Each row is a point. The points of each table are mixes of a few directions, plus a little noise. How many directions does each table use, and how many do they share? Where both have some left over, give the other angles between the two spaces (their principal angles), to ten degrees, smallest first.
In the rows, 128 means zero.

First (4 x 2):
[[ 77 106]
 [102 117]
 [218 167]
 [115 122]]
Second:
[[128 128]
 [218  61]
 [ 91 155]
 [ 91 156]
 [112 140]]
Directions: first 1, second 1, shared 0; angles 60

First:
[[117  52  99 142]
 [ 37  61  63 136]
 [112 177 137 104]
 [180 143 167  63]
 [119 189 130 198]
 [164 163 150 163]
 [141  78 124 102]
 [155 160 151 118]]
Second (8 x 4):
[[131 104 122 133]
 [215  97 157 168]
 [ 76 193 124  97]
 [ 66 158 110  99]
 [141  38 107 147]
 [122 142 130 123]
 [ 60 190 117  91]
 [213 102 158 166]]
Directions: first 3, second 2, shared 2

First (8 x 8):
[[204 109  82 133 128 143 143 122]
 [ 96  92 167 173 119 108 115  66]
 [ 86  98 170 168 120 107 114  71]
 [ 93 157 140 103 132 128 125 162]
 [192 108  91 136 127 140 139 117]
 [181 126  91 120 130 142 140 139]
 [106 113 151 149 124 116 120  98]
 [ 66 222 130  42 144 141 128 249]]
Second:
[[137 107 136 142 189  99 140 138]
 [156 141 154 136 117 136 114 113]
 [ 86  74  67 136 143 108 160 129]
 [180 111 141 178  56 159 113  56]
 [138 176 171  50 198 102  93 151]
 [104 123 119 146 157 118 155 173]
 [ 95 164 108 109  36 174 121 137]]
Directions: first 2, second 4, shared 1; angles 90

First:
[[111 115 129 101  55 134  95 129 116]
 [133 124 140 102 103 146 141 127 144]
 [131 127 133 118 121 136 136 127 136]
 [150 149 122 176 241 113 170 127 140]
 [118 115 136  93  58 143 110 128 127]
 [118 116 135  94  60 142 110 128 127]
 [115 131 109 161 145 101  97 130  99]
 [120 137 106 178 178  94 106 130 100]
 [156 140 142 129 190 144 188 125 165]]
Second:
[[118 119 128 111  82 132 107 129 120]
 [117 136 104 178 172  92  99 131  95]
 [108 125 109 153 118 102  83 131  92]
 [147 136 138 128 169 139 168 126 153]
 [116 115 134  95  58 141 107 128 125]
 [163 151 135 161 249 130 200 125 163]
 [137 118 154  71  69 167 152 125 160]
 [116 124 121 131 106 119 102 129 111]
 [131 128 131 125 130 131 134 128 132]]
Directions: first 2, second 2, shared 2

First:
[[130  23 158 124 159 168 115  51  74  57 165 149]
 [113 215  99  99  72 110 141 160 116 156 138  79]
 [138  78 137 153 177 135 125  97 141  98 127 144]
 [107 127 161  53  15 159 108 154  41 162 149 151]
 [117 194  90 116 113 111 147 123 120 118 151  64]
 [140 154 111 169 172 100 137 153 196 148  94 129]
 [145 156  93 192 214  91 147 129 216 121  99 106]
 [136  12 186 124 138 170  99  99  94 109 127 206]
 [138 157 123 154 142 105 130 174 187 171  87 147]
 [115 163 121  95  78 130 130 139  95 139 144 105]]
Second (8 x 12):
[[120  79 107 105 125 132 171 100 113  95  96 156]
 [130  92 119 130 119 119 139 131  97 127 134 147]
 [136  50 110 140 109 106 146 142  54 133 151 168]
 [103  71  90  62 137 155 218  49 153  44  30 165]
 [119 214 148 116 150 152 108 112 210 122 102  84]
 [144 148 148 170 119 108  77 178 100 179 191 113]
 [132 249 169 149 146 139  60 152 202 166 151  63]
 [139 120 135 154 118 112 104 158  95 157 168 129]]
Directions: first 3, second 2, shared 0; angles 50, 70

First:
[[112 134 125 106  79 134 131 146 146 112 152 103 139 142 134 122 135 136]
 [ 95  86 137  95  83 118 107 186 128 119 157 104 101 146  95 123 115  84]
 [140 127 131 159 175 116 124 101 107 162 114 151 116 108 124 133 119 126]
 [165 194 118 193 188 129 153  32 120 178 108 156 161  90 176 132 141 201]
 [165 161 120 148 173 145 150  85 132 113  88 154 154 119 156 134 143 161]
 [152 172 122 174 170 126 144  62 121 167 115 147 148 100 160 131 136 177]
 [ 81  92 137  99  62 110 104 183 129 139 181  90 100 142  98 118 113  92]
 [145 110 126 100 141 148 131 156 136  68  90 141 130 149 119 133 133 103]
 [127  88 133  96 130 135 117 176 128  84 108 133 110 149 100 132 122  80]
 [112 114 136 152 140 102 111 121 105 184 151 129 101 108 111 126 110 115]
 [115 130 123  88  67 145 135 162 156  80 144  99 145 155 135 122 140 131]]
Second:
[[131 128 129  93 178 136 116 112  95 133 123 115 142 116 127 125 110 130]
 [126 129 139 143 134 110 130 140 139 128 107 117 134 122 141 110 120 122]
 [125 142 157 171  98  74 114 155 164 125  77  56 159 132 162  82 134  94]
 [109 141 119 165 128 105 143 151 158 135  72 125 118 113 125 135 108 125]
 [ 53 162 110 123  53  97 155 196 196 122  94  55 146 116 142 117  88 153]
 [163  88 177  79 106 150 119 112 105 104 249 151 144 156 162  72 168 139]
 [128 125  91 139 167 157 149 113 116 142 114 203  84 113  90 186 114 147]
 [143 131 115 102 113 158 105  97  98 126 166 116 132 149 111 153 156 120]
 [150 125 112 147 159 145 123 101 106 138 114 168 105 128 105 164 138 118]
 [152 111 130 120 147 151 126 104 105 127 163 173 113 134 120 138 144 132]]
Directions: first 3, second 5, shared 1; angles 90, 90
